Every row gives one point. Examples show where two turns around zero, p and q, send a point. Write where each new point lands after one turn and then the other. Backwards means that the second turn is done in reverse. Each puzzle has new turns, and all numbers are rounded.

Turn p:
[-6.6 15.3] => [ 9.4 13.7]
[-13.0   1.1] => [-6.0 11.6]
[19.0 -1.0] => [  9.3 -16.6]
[  0.5 -15.5] => [-12.8  -8.7]
Turn q:
[12.9 -2.8] => [  8.4 -10.2]
[9.0 6.4] => [11.0 -0.6]
[-21.9  -3.6] => [-19.4  10.8]
Where do these land?
q, then p: [-3.1 -2.8] => [-2.5  3.4]
q, then p: [-18.2   7.1] => [ 9.0 17.3]
p, then q: [ 13.5 -15.4] => [-16.8 -11.8]
q, then p: [11.2 17.6] => [ 16.3 -13.0]
q, then p: [-3.3 -6.5] => [-6.1  4.0]

Turn p:
[10.6  6.3  8.5  5.1] => [ 0.4  7.4  9.7 10.1]
[-8.2  6.8  8.0  1.5] => [-1.7  1.5 -8.4 10.2]
[ 13.0  -7.8 -19.7   8.8] => [ -0.8   9.4  11.8 -21.6]
[-1.8  2.3  3.8 12.5] => [ 2.6 12.1 -3.6  3.5]
[ 13.7   5.2   7.5 -36.0] => [ -8.0 -32.0  18.5  11.6]
[ -9.0 -15.3  -2.6  -1.9] => [10.8 -6.4 -8.7 -9.6]
[-18.4   2.6  -5.3   9.9] => [ -3.3   7.9 -19.5  -4.0]
Turn q:
[10.3 11.9  5.0  1.9] => [-0.7  9.4  0.8 13.7]
[  2.4 -11.1   9.9  -1.4] => [-6.5  2.0 11.7 -6.8]
[-25.7  17.3   9.7   8.3] => [ -6.6  16.5 -26.7  -9.7]
[  2.1 -10.4  -0.3   9.6] => [-10.8  -8.5   3.7  -1.1]
[  6.8   0.8 -26.6 -21.3] => [ 30.5 -15.6   3.3   5.1]
[ 4.1 -8.6  2.3  2.9] => [-5.9 -3.9  7.3 -1.2]
Where do these land?
q, then p: [-19.6  -6.1   4.0 -12.5] => [ -9.9 -19.8  10.2   0.8]
q, then p backwards: [ 17.0 -16.4   1.6   9.0] => [ 15.6  11.5  -0.6 -16.3]
q, then p backwards: [15.8  0.1  0.5  0.3] => [10.1  6.2 10.1 -2.9]
q, then p: [-17.9   8.5 -11.1 -10.0] => [ -9.1  -6.3  17.3 -13.9]
q, then p: [-12.7   2.6  -9.9  10.1] => [ -2.0  -4.4  -2.5 -18.4]
p, then q: [17.5 11.3 15.1  3.1] => [-21.3  12.5  -6.0   5.1]
